Rows are points. The ring and each string are closed loops that go straight from each point to the next, and from the last back to the first. Before rounding, they use only three directions, however many columns there are. Count how often each string passes through the ring. Passing back the other way cancels.

Ring (9 x 4)
[[-0.02  0.29  0.17  0.42]
 [ 0.20  0.28  0.09  0.53]
 [ 0.32  0.14 -0.07  0.47]
 [ 0.20 -0.05 -0.25  0.17]
 [-0.03 -0.11 -0.30 -0.17]
 [-0.25 -0.05 -0.25 -0.39]
 [-0.41  0.04 -0.12 -0.41]
 [-0.43  0.15  0.07 -0.15]
 [-0.29  0.22  0.16  0.14]]
String (29 x 4)
[[ 0.05  0.01 -0.07  0.31]
 [ 0.20  0.22 -0.07  0.23]
 [ 0.45  0.24 -0.14  0.38]
 [ 0.56  0.07 -0.25  0.45]
 [ 0.45  0.02 -0.31  0.26]
 [ 0.28  0.05 -0.30  0.04]
 [ 0.19  0.11 -0.30 -0.14]
 [ 0.05 -0.03 -0.37 -0.30]
 [-0.14 -0.17 -0.40 -0.45]
 [-0.28 -0.22 -0.25 -0.24]
 [-0.35 -0.11 -0.30 -0.56]
 [-0.35  0.15 -0.29 -0.83]
 [-0.28  0.16 -0.19 -0.53]
 [-0.23  0.06 -0.13 -0.23]
 [-0.30 -0.12 -0.13 -0.12]
 [-0.46 -0.18 -0.23 -0.47]
 [-0.33  0.03 -0.28 -0.66]
 [-0.19  0.08 -0.29 -0.55]
 [-0.09  0.07 -0.19 -0.21]
 [-0.05  0.02 -0.21 -0.13]
 [ 0.11  0.09 -0.27 -0.17]
 [ 0.34 -0.03 -0.42 -0.08]
 [ 0.29 -0.18 -0.33  0.23]
 [ 0.04 -0.12 -0.15  0.26]
 [ 0.01  0.02 -0.09  0.19]
 [ 0.23  0.20 -0.09  0.25]
 [ 0.59  0.33 -0.08  0.57]
 [ 0.44  0.14 -0.06  0.65]
 [ 0.14 -0.05 -0.06  0.48]]
Times through: 1

Ring (10 x 9)
[[-0.12  0.04  0.61  0.22 -0.35  0.19  0.03 -0.06  0.10]
 [-0.06  0.08  0.58  0.41 -0.49  0.15  0.03  0.11  0.14]
 [ 0.08  0.15  0.32  0.48 -0.52  0.00  0.08  0.27  0.23]
 [ 0.18  0.18  0.06  0.37 -0.44 -0.15  0.14  0.30  0.30]
 [ 0.26  0.21 -0.26  0.08 -0.21 -0.31  0.20  0.23  0.37]
 [ 0.24  0.21 -0.36 -0.21  0.01 -0.36  0.18  0.11  0.35]
 [ 0.18  0.19 -0.31 -0.33  0.11 -0.33  0.15  0.03  0.30]
 [ 0.03  0.13 -0.03 -0.38  0.14 -0.17  0.08 -0.12  0.20]
 [-0.05  0.08  0.20 -0.29  0.05 -0.03  0.06 -0.19  0.14]
 [-0.13  0.03  0.47 -0.06 -0.14  0.13  0.04 -0.19  0.10]]
String (29 x 9)
[[ 0.05  0.23 -0.06 -0.38  0.18 -0.27 -0.04  0.09  0.16]
 [-0.02  0.10 -0.06 -0.66  0.34 -0.17  0.08 -0.30  0.16]
 [-0.05  0.02  0.09 -0.50  0.18 -0.03  0.15 -0.40  0.18]
 [ 0.00  0.01  0.14 -0.18 -0.08  0.01  0.21 -0.29  0.23]
 [ 0.01  0.06  0.18 -0.08 -0.13 -0.01  0.15 -0.15  0.22]
 [-0.11 -0.04  0.38 -0.18 -0.09  0.15  0.16 -0.39  0.15]
 [-0.26 -0.09  0.71 -0.12 -0.14  0.34  0.08 -0.48  0.05]
 [-0.05  0.00  0.35  0.01 -0.22  0.12  0.17 -0.24  0.19]
 [-0.03  0.08  0.35  0.09 -0.25  0.05  0.07 -0.03  0.17]
 [-0.03  0.15  0.40  0.18 -0.27  0.00 -0.03  0.16  0.12]
 [-0.01  0.06  0.34  0.15 -0.31  0.07  0.12 -0.06  0.20]
 [-0.07  0.01  0.60  0.38 -0.50  0.23  0.12 -0.06  0.16]
 [-0.10  0.10  0.85  0.74 -0.73  0.26 -0.05  0.28  0.09]
 [ 0.00  0.17  0.54  0.56 -0.56  0.06 -0.05  0.36  0.14]
 [ 0.05  0.17  0.28  0.29 -0.36 -0.05  0.03  0.23  0.20]
 [ 0.08  0.11  0.17  0.17 -0.31 -0.05  0.13  0.07  0.24]
 [ 0.09  0.08  0.12  0.14 -0.30 -0.04  0.20 -0.02  0.28]
 [ 0.09  0.14  0.12  0.11 -0.25 -0.09  0.11  0.09  0.24]
 [ 0.19  0.08 -0.04  0.21 -0.37 -0.09  0.30  0.00  0.37]
 [ 0.33  0.16 -0.29  0.29 -0.42 -0.26  0.33  0.21  0.46]
 [ 0.38  0.25 -0.44  0.22 -0.31 -0.41  0.26  0.36  0.46]
 [ 0.33  0.15 -0.45  0.01 -0.20 -0.33  0.35  0.07  0.47]
 [ 0.28  0.15 -0.38 -0.08 -0.12 -0.31  0.30  0.04  0.41]
 [ 0.37  0.26 -0.65 -0.23  0.04 -0.53  0.25  0.21  0.44]
 [ 0.34  0.28 -0.66 -0.35  0.15 -0.55  0.19  0.20  0.40]
 [ 0.27  0.17 -0.57 -0.45  0.17 -0.43  0.28 -0.06  0.40]
 [ 0.24  0.29 -0.54 -0.52  0.30 -0.52  0.09  0.15  0.31]
 [ 0.12  0.26 -0.17 -0.28  0.11 -0.34  0.00  0.19  0.22]
 [ 0.07  0.19  0.01 -0.14 -0.02 -0.20  0.03  0.12  0.20]]
Times through: 1
String (31 x 9)
[[ 0.32  0.18 -0.68 -0.48  0.19 -0.48  0.31 -0.05  0.44]
 [ 0.28  0.24 -0.56 -0.42  0.19 -0.49  0.18  0.10  0.36]
 [ 0.23  0.30 -0.42 -0.31  0.14 -0.47  0.06  0.26  0.30]
 [ 0.10  0.19  0.01 -0.02 -0.12 -0.19  0.06  0.16  0.23]
 [ 0.12  0.14 -0.04 -0.06 -0.12 -0.16  0.15  0.02  0.27]
 [ 0.23  0.09 -0.35 -0.22 -0.04 -0.26  0.33 -0.14  0.40]
 [ 0.39  0.21 -0.70 -0.23  0.00 -0.50  0.35  0.10  0.49]
 [ 0.33  0.28 -0.45  0.02 -0.14 -0.45  0.17  0.35  0.40]
 [ 0.22  0.28 -0.14  0.17 -0.23 -0.32  0.05  0.42  0.29]
 [ 0.10  0.19  0.09  0.12 -0.23 -0.15  0.06  0.21  0.23]
 [ 0.12  0.09  0.06  0.13 -0.29 -0.07  0.21  0.00  0.30]
 [ 0.16  0.11  0.16  0.48 -0.56 -0.03  0.22  0.18  0.32]
 [ 0.09  0.14  0.40  0.66 -0.67  0.04  0.09  0.34  0.24]
 [ 0.02  0.21  0.55  0.66 -0.62  0.04 -0.08  0.49  0.14]
 [ 0.00  0.21  0.44  0.40 -0.42 -0.02 -0.08  0.37  0.13]
 [ 0.03  0.13  0.27  0.18 -0.30 -0.02  0.06  0.11  0.19]
 [-0.05  0.17  0.56  0.43 -0.46  0.07 -0.08  0.29  0.10]
 [-0.11  0.10  0.77  0.57 -0.59  0.21 -0.06  0.22  0.08]
 [-0.12  0.03  0.82  0.61 -0.65  0.30  0.03  0.08  0.10]
 [-0.03  0.02  0.50  0.36 -0.49  0.18  0.15 -0.05  0.19]
 [ 0.04  0.07  0.22  0.13 -0.29  0.01  0.16 -0.03  0.24]
 [ 0.03  0.17  0.32  0.29 -0.36 -0.03  0.01  0.23  0.18]
 [ 0.05  0.24  0.45  0.59 -0.55 -0.03 -0.08  0.51  0.15]
 [ 0.13  0.22  0.35  0.75 -0.70 -0.04  0.03  0.53  0.24]
 [ 0.23  0.15  0.08  0.58 -0.62 -0.10  0.22  0.32  0.36]
 [ 0.23  0.11 -0.09  0.29 -0.42 -0.15  0.29  0.12  0.39]
 [ 0.33  0.25 -0.31  0.27 -0.35 -0.35  0.21  0.39  0.41]
 [ 0.30  0.32 -0.31  0.13 -0.19 -0.43  0.08  0.49  0.34]
 [ 0.18  0.23 -0.12  0.02 -0.14 -0.28  0.08  0.26  0.28]
 [ 0.15  0.16 -0.10 -0.05 -0.12 -0.21  0.15  0.08  0.29]
 [ 0.19  0.08 -0.25 -0.19 -0.06 -0.21  0.30 -0.14  0.37]]
Times through: 2

Ring (8 x 14)
[[-0.57 -0.08  0.03 -0.35 -0.01 -0.01  0.17  0.02  0.44 -0.09  0.27  0.04
   0.01 -0.11]
 [-0.58 -0.02  0.03 -0.29 -0.06  0.14  0.11 -0.11  0.51 -0.15  0.18  0.02
   0.22 -0.20]
 [-0.19  0.08 -0.02 -0.04 -0.11  0.26 -0.08 -0.16  0.31 -0.10 -0.01 -0.11
   0.38 -0.16]
 [ 0.33  0.12 -0.09  0.21 -0.12  0.21 -0.25 -0.04 -0.05  0.05 -0.16 -0.27
   0.34  0.00]
 [ 0.75  0.11 -0.17  0.37 -0.09  0.07 -0.35  0.15 -0.38  0.24 -0.19 -0.41
   0.20  0.18]
 [ 0.81  0.07 -0.19  0.35 -0.05 -0.04 -0.34  0.25 -0.47  0.32 -0.14 -0.44
   0.08  0.25]
 [ 0.52 -0.02 -0.15  0.14  0.01 -0.17 -0.18  0.33 -0.34  0.30  0.03 -0.33
  -0.11  0.25]
 [-0.19 -0.10 -0.03 -0.22  0.03 -0.17  0.10  0.22  0.11  0.08  0.25 -0.07
  -0.18  0.08]]
String (29 x 14)
[[ 0.57  0.03 -0.09  0.22 -0.02 -0.09 -0.18  0.25 -0.34  0.21 -0.07 -0.26
  -0.09  0.23]
 [ 0.20  0.00 -0.05  0.05 -0.02 -0.04 -0.07  0.16 -0.08  0.10  0.03 -0.16
  -0.03  0.11]
 [ 0.59  0.08 -0.19  0.26 -0.07  0.05 -0.32  0.15 -0.28  0.26 -0.10 -0.43
   0.22  0.14]
 [ 1.44  0.19 -0.39  0.70 -0.13  0.10 -0.71  0.24 -0.80  0.56 -0.36 -0.84
   0.45  0.31]
 [ 1.24  0.16 -0.28  0.60 -0.10  0.05 -0.55  0.24 -0.71  0.43 -0.32 -0.64
   0.26  0.30]
 [ 0.63  0.07 -0.10  0.29 -0.06  0.00 -0.24  0.18 -0.34  0.19 -0.14 -0.29
   0.04  0.20]
 [ 0.17  0.02 -0.04  0.05 -0.04  0.00 -0.08  0.11 -0.04  0.06  0.00 -0.14
   0.02  0.08]
 [ 0.32  0.08 -0.12  0.16 -0.08  0.11 -0.22  0.05 -0.09  0.12 -0.08 -0.30
   0.25  0.04]
 [ 0.51  0.18 -0.17  0.33 -0.16  0.32 -0.40 -0.10 -0.11  0.12 -0.25 -0.43
   0.58 -0.03]
 [ 0.22  0.18 -0.11  0.23 -0.18  0.41 -0.32 -0.22  0.11 -0.02 -0.22 -0.31
   0.66 -0.15]
 [-0.27  0.06  0.05 -0.08 -0.10  0.23  0.01 -0.15  0.34 -0.18  0.00  0.01
   0.26 -0.15]
 [-0.26 -0.01  0.05 -0.14 -0.04  0.06  0.07 -0.01  0.26 -0.11  0.09  0.03
   0.04 -0.06]
 [-0.14  0.05 -0.06 -0.06 -0.09  0.17 -0.08 -0.07  0.24 -0.02  0.04 -0.16
   0.32 -0.11]
 [-0.44  0.07 -0.07 -0.16 -0.13  0.33 -0.08 -0.24  0.51 -0.11  0.07 -0.17
   0.59 -0.29]
 [-0.74  0.04 -0.04 -0.31 -0.13  0.36  0.01 -0.31  0.72 -0.19  0.15 -0.08
   0.62 -0.38]
 [-0.75 -0.05  0.10 -0.39 -0.04  0.10  0.22 -0.11  0.60 -0.24  0.24  0.16
   0.09 -0.21]
 [-0.50 -0.06  0.09 -0.29 -0.01  0.00  0.20  0.01  0.39 -0.16  0.20  0.13
  -0.07 -0.08]
 [-0.15  0.01 -0.04 -0.09 -0.06  0.09 -0.04  0.00  0.21  0.00  0.08 -0.13
   0.18 -0.06]
 [-0.42  0.06 -0.07 -0.17 -0.12  0.29 -0.07 -0.21  0.48 -0.09  0.08 -0.17
   0.54 -0.26]
 [-0.34  0.08 -0.08 -0.11 -0.13  0.33 -0.12 -0.23  0.45 -0.08  0.04 -0.20
   0.59 -0.26]
 [-0.07  0.06 -0.08 -0.02 -0.10  0.20 -0.13 -0.08  0.21  0.00  0.01 -0.21
   0.38 -0.11]
 [-0.16 -0.01  0.03 -0.11 -0.03  0.02  0.05  0.05  0.18 -0.06  0.09  0.00
  -0.01 -0.01]
 [-0.16  0.06  0.04 -0.03 -0.09  0.19 -0.01 -0.11  0.25 -0.14 -0.02 -0.01
   0.21 -0.10]
 [ 0.14  0.11 -0.02  0.14 -0.12  0.23 -0.15 -0.09  0.08 -0.06 -0.13 -0.14
   0.30 -0.05]
 [ 0.03  0.00  0.02 -0.01 -0.03 -0.01  0.01  0.09  0.04 -0.02  0.03 -0.03
  -0.06  0.06]
 [ 0.36  0.07 -0.10  0.17 -0.08  0.09 -0.21  0.07 -0.12  0.12 -0.08 -0.27
   0.19  0.07]
 [ 0.67  0.12 -0.18  0.33 -0.10  0.11 -0.36  0.10 -0.31  0.23 -0.18 -0.44
   0.30  0.13]
 [ 1.38  0.21 -0.35  0.70 -0.14  0.15 -0.68  0.19 -0.75  0.48 -0.39 -0.77
   0.46  0.27]
 [ 1.08  0.11 -0.22  0.50 -0.07 -0.02 -0.44  0.27 -0.63  0.38 -0.24 -0.53
   0.12  0.31]]
Times through: 4
